Every row gives one point. The points of each table are mixes of a few directions, plus a little noise. Count the directions of each table, and those that both share. Where both have some left over, give the other angles between the two spaces (their principal angles), to ten degrees, smallest first.
In the rows, 128 means zero.

First (4 x 2):
[[125 111]
 [140 195]
 [124 106]
 [123 100]]
Second:
[[ 96 122]
 [136 130]
 [192 139]
 [ 79 120]
 [105 124]
 [160 134]]
Directions: first 1, second 1, shared 0; angles 70

First, 8 rows:
[[139 149  99 160 121 138]
 [ 98  75 162 146 207 105]
 [136 179 111 114 100 164]
 [107 175 122 136  95 153]
 [129  89 144 113 108  93]
 [109 115 150 107  87 107]
 [148  97 117 144 146 107]
 [158 144 115 104 159 157]]
Second:
[[139 143 151 188  75 159]
 [114 117 110  73 139  93]
 [128 122 120 114 172 126]
 [124 118 114  99 185 117]
 [126 121 118 108 165 121]
 [135 144 150 177  42 147]
 [130 131 132 137 118 133]]
Directions: first 4, second 2, shared 1; angles 50

First:
[[129  87  81 111 128 105 149 210 125]
 [129 146 123 143 135 144 125  81 190]
 [101 153 212 112 133 144 108  76  88]
 [122 127 129 125 134 132 130 121 153]
 [131 121  87 135 137 132 139 127 205]
 [139 145 147 139 119 130 117 108  86]
 [129 121 152 118 117 113 123 161  37]
 [144 124  95 140 124 123 133 141 141]]
Second:
[[164 127  72 169 121 118 134 130 118]
 [192 115  83 138 132 120 154 188  69]
 [113 127 167 106 151 142 134 114 135]
 [157 163 164  91 122 157 127 136 143]
 [ 78 115 152 101 109 110 111 152 117]
 [ 58 101 114 163 128 101 111  83 152]
 [133 149 144 128 134 147 125  93 161]]
Directions: first 3, second 4, shared 2; angles 80

First:
[[113 110 112 102  96 158 123 129 127 109 129 121  99 178]
 [103 115 134  90 105 162 125 156 101 130 124 114 117 158]
 [175 179 176 200 207  61  76 119 171 145 104 128 132  82]
 [136 129  92 134 114 135 131 111 148 108 133 140 115 155]
 [114  96 139 104 115 130 133 130 116 127 131 104 115 132]
 [ 99 140  34 164  67 192 162 121 138 204 169 103 148  90]
 [149 135 134 105 159 100 122 162 121 101 113 140 125 135]
 [155 117 132 115 163  79 123 148 135 108 118 117 116 116]
 [ 97 101 186 119 105 143 165  71  99 117 140 157 161 116]
 [139 159 143 145 150 119 122 132 127 131 119 154 150 116]]
Second, 10 rows:
[[ 97 101 137 178  80 124 139 167 150 135 143 141  72  76]
 [154  89 104 148 134 107 147  40 182  87 127 130 102 128]
 [140 180 165  70 165 158 115 174  66 151 128 138 139 157]
 [136 149 160  82 162 160 131 175  87 153 118 123 108 119]
 [110 120 125 179  89 123 130 120 160 103 132 166 111 124]
 [151 121  92 145 121 111 136  48 154 138 168 106 127 134]
 [127 134 138  82 163 140 118 172  94 139  92 103 166 131]
 [122 111 122 148 107  90 120 117 145 100 135 135 138 141]
 [124 163 126 108 152 188 129 150 105 159  99 129 154 126]
 [121 110 110 141 108  80 114 118 137 115 139 109 165 142]]
Directions: first 6, second 6, shared 3; angles 80, 90, 90

First (11 x 24):
[[124  91  84 160 128 108 152 137 161 126 125  94  84 112 147 154 156 154
  120 163 174 124 120 181]
 [148 125 123 130 115 117 145 141 135 108 136 103 107 131 148 142 130 118
  131 132 140 114 122 138]
 [ 99  94 127 141 171 116 116 125 119 144 105 165 142  94  97 105 141 141
  105 135 116 150 134 118]
 [120 132 118 131 122 134 123 124 135 140 132 126 129 133 121 134 129 130
  137 132 137 127 130 136]
 [118 121 143 119 145 128 119 125 107 134 121 153 153 115 105 114 124 129
  119 122 105 142 135 106]
 [134 100 148 123 157 108 138 137 103 110 113 146 137  97 120 112 133 133
  101 126 102 144 128 107]
 [137 116 113 148 126 114 147 137 153 112 125 105  90 127 159 137 141 131
  123 139 154 116 118 155]
 [115 150 133 150 143 137 109 120 158 137 113 151 111 145 145 101 126 115
  131 114 135 116 121 129]
 [108 193 136 115 103 174  84 103 136 168 141 150 159 179 111 116 101 103
  168 101 123 117 136 112]
 [152 158 170  87  97 161 137 105  98 116 136 114 165 147 151 131 104 168
  121 116  94 156 127 119]
 [154 126 118 104  99 111 141 155 103 112 160 101 133 129 104 160 122  83
  152 127 128 105 138 108]]
Second:
[[108 123  99 128 104 151 131 105 139 157 136 105 140 132 122 156 136 184
  132 154 151 151 133 169]
 [130 128 131 128 130 126 128 130 127 125 127 130 127 128 129 126 127 123
  128 126 126 126 128 124]
 [139 131 144 128 142 115 126 141 122 111 124 141 121 126 131 112 123  96
  126 113 115 115 126 104]
 [137 130 141 128 139 117 126 139 123 114 125 139 123 126 131 115 124 102
  126 116 118 118 126 109]
 [139 131 144 128 142 115 126 141 122 111 124 141 121 126 131 112 123  96
  126 113 115 115 125 105]
 [142 132 148 128 145 112 126 144 120 107 123 144 120 125 132 108 122  88
  125 109 112 112 125  99]
 [133 129 135 128 134 122 127 134 125 121 126 134 125 127 129 121 126 114
  127 121 122 122 127 118]
 [ 86 117  67 128  76 177 134  79 152 191 145  78 153 137 116 188 145 249
  136 185 177 177 138 217]
 [138 131 142 128 140 116 127 139 122 113 124 140 122 126 131 114 124 100
  126 115 117 117 126 107]]
Directions: first 5, second 1, shared 1

First (11 x 32):
[[146 112 155  26 133 105 183 135 114  98 125 175 192  70 120 183 208  72
  126  48 120 129 195 138 173  58 153 113 105  93  96 133]
 [115 128 107 117 118 104 108 136 133 121 137 141 133 160 150  93 107 124
  115 169 117 105 119 112  99 120 126 114 156 100  89 159]
 [154 160 143 128 150 151 153 111 129 129 116 110 111 103 103 157 151 128
  150  58 141 176 139 157 153 131 138 134  85 126 164  94]
 [121 179 102 101 137 107  85 118 149 125 123 111 104 176 120  81  68 149
  131 120 115  89  77 103 130 176 140 118 138 102 133 161]
 [123 109 127 180 120 142 121 135 124 138 138 119 115 137 140 118 118 139
  121 174 133 141 125 133 105 130 112 133 139 147 130 119]
 [118 155 118 164 138 151 108 102 141 155 100  92  89 139 105 131  91 167
  154 122 140 122  74 116 131 197 124 152 119 170 180 107]
 [156 145 149 162 135 131  84 153 126 118 188  92  99 161 117  75  70 151
   90 128 113 123 125 140 165 154 137 109 119 125 170 148]
 [114  80 142  99 114 118 140 139 117 127 125 154 171  99 129 158 152 115
  119 139 122  86 145 109 148 113 128 134 142 156 119 138]
 [143 155 110 141 131 122 139 130 131 113 140 136 113 152 157  96 141 110
  126 141 130 189 150 156  76  81 122 108 128  63  79 126]
 [112 134 110 166 134 164 170  88 134 157  65 123 109  99 126 181 171 133
  181 123 162 184 113 140  82 134 107 163 113 158 133  68]
 [108  52 147 124 100 114 119 159 110 127 152 154 174 113 142 137 131 121
   94 186 114  66 147 103 144 113 121 129 163 169 114 154]]
Second, 11 rows:
[[105 154 135 134  85 104 102 163 143 117 143  99 121  84 119 102 136 117
  106 111 125 134 126 105  96 151 123 105 133 157 121 106]
 [ 79 183 144 142  37  78  72 203 160 105 160  66 113  35 109  73 146 104
   82  91 122 140 123  78  60 176 118  78 139 191 113  82]
 [125 131 129 129 123 125 125 133 130 127 130 124 127 122 127 125 129 127
  125 126 128 129 128 125 124 131 127 125 129 132 127 125]
 [171  79 114 116 209 173 177  62 100 148 100 183 141 210 145 176 112 149
  169 160 133 117 132 172 188  85 137 172 119  73 141 169]
 [ 92 170 140 138  60  90  86 184 152 111 152  82 117  58 114  87 142 110
   93 101 124 137 124  91  77 164 120  91 136 175 117  94]
 [147 106 122 123 163 148 150  99 116 137 115 152 134 164 135 149 121 137
  146 142 130 123 130 147 154 109 132 147 124 104 134 146]
 [149 105 121 122 167 149 152  96 114 138 114 154 134 167 136 151 120 138
  147 143 130 123 130 149 157 107 132 149 124 102 134 147]
 [ 96 164 138 137  69  95  92 177 149 113 149  88 118  67 116  92 140 112
   98 104 124 136 125  96  84 159 121  96 135 169 118  98]
 [130 126 127 128 131 130 130 125 127 129 127 130 128 131 129 130 127 129
  130 129 128 128 128 130 130 126 128 130 128 126 128 130]
 [168  82 115 117 203 170 174  66 102 147 102 179 140 205 144 173 113 148
  166 158 133 118 132 169 184  88 136 169 119  76 140 166]
 [146 108 122 123 162 147 149 100 116 136 116 151 134 162 135 148 121 137
  145 142 130 124 130 146 153 110 132 146 124 105 134 145]]
Directions: first 5, second 1, shared 0; angles 80

First (11 x 32):
[[102 129 105 157 119 100 119 147  99 126 133  99 164 141 169 102 128 131
   85 149 121 162 120 136 158  98 126 156 103 149 116 126]
 [112 130 125 104 130 116 143 145 149 138 121 118 124 131 114 141 117  88
  142 139 130 107 116 136 144 130 142 136 136 127 143 140]
 [100 132  92 120 134  98 156 147 142 128 120 102 143 164 144 148 130  99
  134 155 120 126  95 124 128 101 155 141 116 131 146 119]
 [149 125 162 115 126 155 113 118 134 135 130 151 105  97  96 123 120 128
  140 106 136 111 151 134 129 158 116 115 148 120 124 144]
 [ 96 120 109 136 122 109 118 158 119 143 127 100 152 147 138 109 126  89
  107 147 111 135 106 135 153  97 149 154 114 142 122 146]
 [106 153 107 127 126  81 165 136 126 111 126 104 147 128 173 145 112 142
  111 156 151 149 124 141 164 127 114 147 119 139 143 105]
 [110 155 115 121 127  85 165 134 130 112 125 108 141 120 166 146 109 143
  114 153 156 143 129 143 164 135 111 144 124 137 145 106]
 [137 153 144 146 118 109 133 113  99 105 137 130 138  86 172 117 111 194
   92 129 164 167 165 146 165 153  75 135 125 140 120 105]
 [168 109 146 122 139 181 112  99 143 131 129 167  94 132  81 137 152 139
  168  92 111 102 135 103  61 140 139  89 143 104 124 131]
 [216  87 176 148 139 243  64  64 125 131 140 209  75 120  53 113 179 183
  173  47  95 105 160  82   7 150 127  57 147  90  95 135]
 [114 115 128 111 129 132 122 148 144 149 122 120 124 140 100 126 126  75
  142 131 112 102 111 130 133 119 156 134 134 126 133 154]]
Second (8 x 32):
[[132 121 114 136 137 135 132 116 124 123 126 130 132 148 138 139 142 151
  130 133 121 136 120 113  95 113 140 119 123 125 129 112]
 [140 115 136 166 119 137 102 124 110 130 147 114 132 132 101  92 166 107
  123  92  95 133 127 113 129 120 125 141 103 130  95 126]
 [130 134 124 100 146 125 158 110 136 128 114 136 123 131 145 171 115 166
  139 157 151 127 126 123 104 137 139 114 146 122 155 104]
 [107 134  68 107 138 125 145 144 150 113 100 161 149 179 200 163  92 171
  123 184 143 144 104 136  76  84 150  92 141 120 168 143]
 [121 132 114 119 130 125 135 131 136 125 119 138 131 137 146 140 114 138
  130 146 137 130 124 133 118 121 133 119 134 126 141 131]
 [128 109 120 208  91 140  49 169 104 124 162 114 151 148  97  22 170  50
   96  62  60 141 119 131 157  85 111 151  76 139  61 180]
 [137 144 191  79 137 115 166 103 133 144 126 113  95  59  89 166 108 129
  149 128 172 100 159 139 179 202 111 146 161 129 143 100]
 [130 137 160 109 124 121 137 126 130 135 130 119 115  92 105 131 116 111
  134 122 145 113 145 141 167 162 114 141 140 131 129 129]]
Directions: first 4, second 3, shared 1; angles 30, 60

First:
[[153 146 141 135 165 166 135 144 138  93 170 141 168  97 100  68 193  22
   56 207  72  67 100 172 122  77 208 181 164 152 105 147]
 [112 117 120 124 105 104 123 118 121 150 102 119 103 148 146 166  87 195
  173  78 164 166 146 101 131 160  78  95 105 112 142 116]
 [140 137 134 131 146 147 132 136 133 111 148 134 148 113 115  98 160  76
   93 167 100  98 114 149 125 103 167 154 146 140 117 137]
 [132 131 131 129 134 134 129 131 130 122 135 130 135 123 123 118 139 111
  116 141 119 118 123 135 127 120 141 137 134 132 124 131]
 [100 108 113 121  87  86 120 110 117 168  82 113  84 163 159 195  56 245
  208  40 191 196 159  80 134 185  40  69  88 101 153 107]
 [127 128 128 128 127 127 128 128 128 129 128 128 127 128 128 129 127 129
  129 126 129 129 128 127 128 129 127 127 128 128 128 128]
 [122 124 125 126 119 119 126 124 126 137 118 125 118 136 135 143 112 154
  146 109 142 143 135 117 129 140 108 115 119 122 134 123]
 [137 134 132 130 141 141 130 134 131 116 142 133 142 117 118 107 150  91
  103 156 108 107 118 143 126 110 155 147 141 136 120 135]]
Second (9 x 32):
[[144 111 144 134 134 119  61 152 132 148  88  86  86  57 108  93 147 168
  126 147 149  42 170 142 111  69 167 174 158  92 114 129]
 [145 151 109 123 130 111 168 123 104  93 141 136 148 121 105 162 114 105
  104  63 128 182 132  79 155 107 149 127 116 141 200  87]
 [126 137 118 123 135 150 154 117 124 114 149 157 152 159 141 130 138  92
  118 144 109 151 106 140 134 150 127 117 123 149 124 130]
 [122 133 116 123 134 163 146 111 129 123 143 164 149 174 157 126 144  98
  128 165 109 144 101 158 128 168 116 110 119 151 102 139]
 [115 142 141 133 119 111 182 126 137 108 176 132 167 156 115 139 112  81
  110 113 102 180  95 105 136 149 110 111 114 150 138 143]
 [134 109 124 127 119 106  73 137 121 156  72  94  73  84 127 135 113 215
  161  94 177  94 179 112 122 101 127 140 133  91 141 109]
 [129 120 143 133 141 151 101 138 144 136 129 125 125 114 131  88 159 110
  118 190 112  71 121 171 110 116 147 152 148 124  81 155]
 [108 102 153 137 100  82  87 141 143 170  94  75  81 103 121 133  90 215
  170  98 167 109 160 107 112 126  89 122 127  87 116 141]
 [128 148 104 119 138 162 179 106 115 100 159 180 170 184 150 146 139  69
  113 137 101 183  91 136 142 166 123 104 111 166 136 121]]
Directions: first 1, second 4, shared 1

First (10 x 32):
[[ 85 120 102 155 160 145 119 134 126 144 131 166 162  96 137 171 149 129
   80 137 112 106 113 110 139  77 103 121 139 130 154 175]
 [ 94 118 145 163 164 144 124  81 150 132 148 183 171  98 115 139 127 150
  102 134  94 170 102 117 106 108 142 132 134 106 172 157]
 [ 90 106 124 165 161 144 123 112  96 120 138 202 138 100 149 121 126 118
  108 146  87 159 122 104 130 105 146 126 128  93 148 193]
 [182 142 111  77  73 104 136 190  95 116 101  50  60 176 146  99 123  97
  175 120 173  81 167 145 154 168 118 125 116 153  62  83]
 [144 134 109 108 108 120 129 165 111 127 114  95 104 143 139 129 133 112
  137 126 149  93 144 132 146 132 112 124 126 145 101 117]
 [ 96 116 152 164 164 142 125  74 144 128 150 190 165 100 117 126 121 148
  109 135  89 183 104 117 104 116 152 132 132  98 171 159]
 [202 154 169  76  73 100 142 117 168 118 123  39  95 180  93  88 105 146
  193 103 171 141 142 168 106 201 146 139 117 150  96  25]
 [128 134 106 119 122 127 125 157 126 138 118 105 128 130 133 152 142 122
  116 125 144  88 131 129 143 112 102 124 132 149 119 126]
 [ 96 111 125 157 156 141 124 113 104 122 137 188 137 106 144 122 126 120
  112 142  94 154 122 109 128 110 143 126 128  99 145 179]
 [164 148 136  96  97 114 133 138 160 135 120  62 121 153 107 132 129 140
  148 111 164 105 132 151 124 150 114 130 129 159 112  67]]
Second (11 x 32):
[[166 153 119  99 143  98 127 100 105 113 127 139  47 170 149 154 111 149
  155 138 151 139 122 107  97 107 115 118 169  91 128 110]
 [111  81 142 153 100 146  92 142 130 177 151 120 104 150 154 149 129 128
  159 138 152 188 144  96 198 137 109 164 126 145 140 142]
 [137 144 106 114 150 113 145 115 123 114 127 124 131 134 119 155 127 140
  129 116 109 121 115 138 105 115 136 120 148 124 137 129]
 [154 163 152 111 125 120 134 122 122  92 103 152 104 112 128  63 119 115
  103 148 154  78 134 132  74 131 128  95 111  95  97  98]
 [106  57 147 153 107 180  97 139 145 196 141 139 157  93 122 149 118 146
   78 139 170 146 161  71 150  89 103 145 125 144 184 127]
 [102 165 174 156 120 137 109 132 173 113 115 155 159  91 128  58 157 101
   94 156 147  83 107 152 125 149 106 111  82 127  88 119]
 [128 164 113 120 131 105 164 144 117  75 114 105 159 127 117  82 140  93
  152 106  72 102 114 192 126 181 171 119 100 140  78 140]
 [105 175 175 153 130 139 111 121 182 111 110 168 164  78 120  63 157 112
   69 161 157  65 102 145  99 128  97  98  90 118  99 109]
 [166 102 101  93 129 120 144 124  81 130 129 115  82 154 131 159  92 148
  146 116 132 149 158  98 106 107 145 130 163 112 153 120]
 [122  57  85 126 117 143 142 153  94 165 150  82 152 145 120 187 109 138
  161  88  87 187 158 116 179 132 163 167 144 165 170 160]
 [112 148  93 131 156 105 142 117 137 121 143 107 149 152 123 189 148 139
  162 103  79 150  91 160 149 132 135 141 152 148 134 154]]
Directions: first 3, second 5, shared 1; angles 80, 90
